Each point is reached from the start by the listed moves, each made 0, 1 or 2 times, or once backwards (-1), plus a little noise. Say if it took an odd or an even number of moves. Then give how often each move was made.

Moves:
(1): [30 -3 -3  8  1 -3]
(2): [ 0 23  4  5 -8  4]
(3): [-1 -6 24  4  0 -4]
Start: [-3  7  7 -4 -6  4]
Points:
[ -4  47  39  10 -23   8] -> odd (0, 2, 1)
[ 59  29 -19  12 -12   7] -> even (2, 1, -1)
[ 28 -13 -25  -4   3   1] -> odd (1, -1, -1)
[ 60   7 -23   8  -4   2] -> odd (2, 0, -1)
[ -6  18  58   7 -17   0] -> odd (0, 1, 2)

Moves:
(1): [18 -5 -3  0  1  4  2  3  1 -5  5 -3  3  2]
(2): [ 4 20 -3 -6  7 -7 -9 -4  4 -4 -2  1  6  5]
(3): [ 7  3 22  0  1 -4  3  2 -2  0 -2 -5  1 -1]
(4): [ 1  1  1 25  1  7 -6 -2  5 -5  0 -2  6  2]
(5): [-2 -6 -1  1 18  1 -4  2  5  6 -2 -4 -3  0]
(6): [-2  2  3 -6 -1 17 -2 -2  0  1  0 -3  1 -1]
(7): [-2  5  0  1  6  1 19 -2 -5  0 -1 -2  5  6]
(8): [-3  4  3 -1  2  0  2 25 -5  0  1  5  0  9]
(9): [-2 -1  1 -1 -2  0  5  2 19  0  9 -2  1  4]
(10): [ 4  1 -2  2  0 -1  0  2  1 24  3  3 -1  3]
(11): [ -1   5  -4   4   6   0  -1  -3 -11  -1  25  -1   0   1]
(12): [ 1 -1  4  1  2 -2  1 -7 -1 -1  1 22 -1  0]
Start: [  0   4   0   2 -15  -6   1   0  -4   1  -1 -22  -3  -4]
Points:
[ 25  26   4 -15 -31   5 -22  50 -16  13 -24  -3   2  10] -> even (1, 1, 0, 0, -1, 1, -1, 2, -1, 1, -1, 0)
[ 34 -38  45  35   6   2  -8  25  42  56 -12 -39 -10  -3] -> even (1, -1, 2, 1, 2, 0, -1, 0, 1, 2, -1, 0)
[-24  17  11  29  41  27  28   8   3  59  28  11   3  24] -> odd (-1, 0, 0, 1, 2, 2, 2, 1, 1, 2, 1, 2)
[ -8  33 -10  16 -15  -6  16   1   8 -38   7  27  14  20] -> even (0, 1, -1, 1, -1, 0, 1, 1, 1, -1, 0, 2)
[ 21  18  48  -9  -9  27  30  35   3  -1   7 -60  14  14] -> odd (1, 0, 2, 0, 0, 2, 1, 1, 1, 0, 0, -1)
[ 13  40   6 -26  34 -29 -28  38  20  58  28 -42  -8  17] -> odd (0, 2, 1, -1, 2, 0, -1, 1, 1, 2, 1, -1)
[  9   7  16  16  10 -28 -14  59 -15  52  28  -9 -13  14] -> odd (0, 0, 1, 0, 1, -1, -1, 2, 0, 2, 1, 0)
